Each row of a before or after table is a point. One or more steps were done to the points. Then noise was added and the rows were shuffled. The steps act on columns, c1 being the first. Write out the steps. A step turns or swaps two columns, mirrors them in a line or flattens them onto one, adds a multiple of one to another, or multiplies or shifts one. Angles are multiples of 10 degrees, from the lower column toward the higher: turns from -170 to 170, lines from 10 to 170 but not 90. Use the fewest steps. Two steps may share a column if one is a turn and the other turns, adds or multiplies; they go together, in the order done. Otherwise the lowest column goes first.

Before:
[[ 0.13  0.37]
 [-0.17 -0.38]
 [-0.50  0.29]
 [-0.16 -0.29]
 [-0.53  0.24]
 [ 0.37  0.18]
 [-0.38 -0.40]
 [ 0.08  0.39]
 [-0.52 -0.22]
 [ 0.12 -0.36]]
After (10 x 2):
[[-0.37 -0.43]
 [ 0.08  0.76]
 [ 0.26  0.34]
 [-0.12 -0.76]
 [-0.09 -0.56]
 [-0.28 -0.80]
 [ 0.07 -0.72]
 [-0.36  0.48]
 [ 0.09  0.74]
 [-0.31  0.61]]
Steps: multiply c1 by 0.7; multiply c2 by 2

Before:
[[ 0.06 -0.18 -0.01  0.32]
 [ 0.07  0.01  0.19 -0.24]
 [-0.41 -0.33  0.18  0.01]
 [-0.28  0.33 -1.15 -0.35]
 [-0.76  0.34  0.13  0.12]
 [-0.18 -0.30  0.07  0.28]
 [-0.10  0.37 -0.06 -0.02]
 [-0.18 -0.05 -0.72 -0.23]
 [ 0.01  0.22  0.00  0.26]
 [ 0.07 -1.23  0.22  0.09]]
After (10 x 4):
[[-0.24  0.12  0.29  0.02]
 [ 0.02 -0.07  0.22 -0.24]
 [-0.40 -0.43  0.31  0.50]
 [-0.64 -0.62  0.76  0.71]
 [ 0.17  0.31 -0.10  0.11]
 [ 0.10 -0.20 -0.14 -0.26]
 [-1.53  0.29  0.21 -0.17]
 [-0.35 -0.26 -0.33 -0.23]
 [ 0.06 -0.41 -1.09 -0.27]
 [-0.77 -0.02 -0.33 -0.06]]
Steps: multiply c1 by 2; turn c3 and c4 by -160 degrees; turn c2 and c3 by 60 degrees
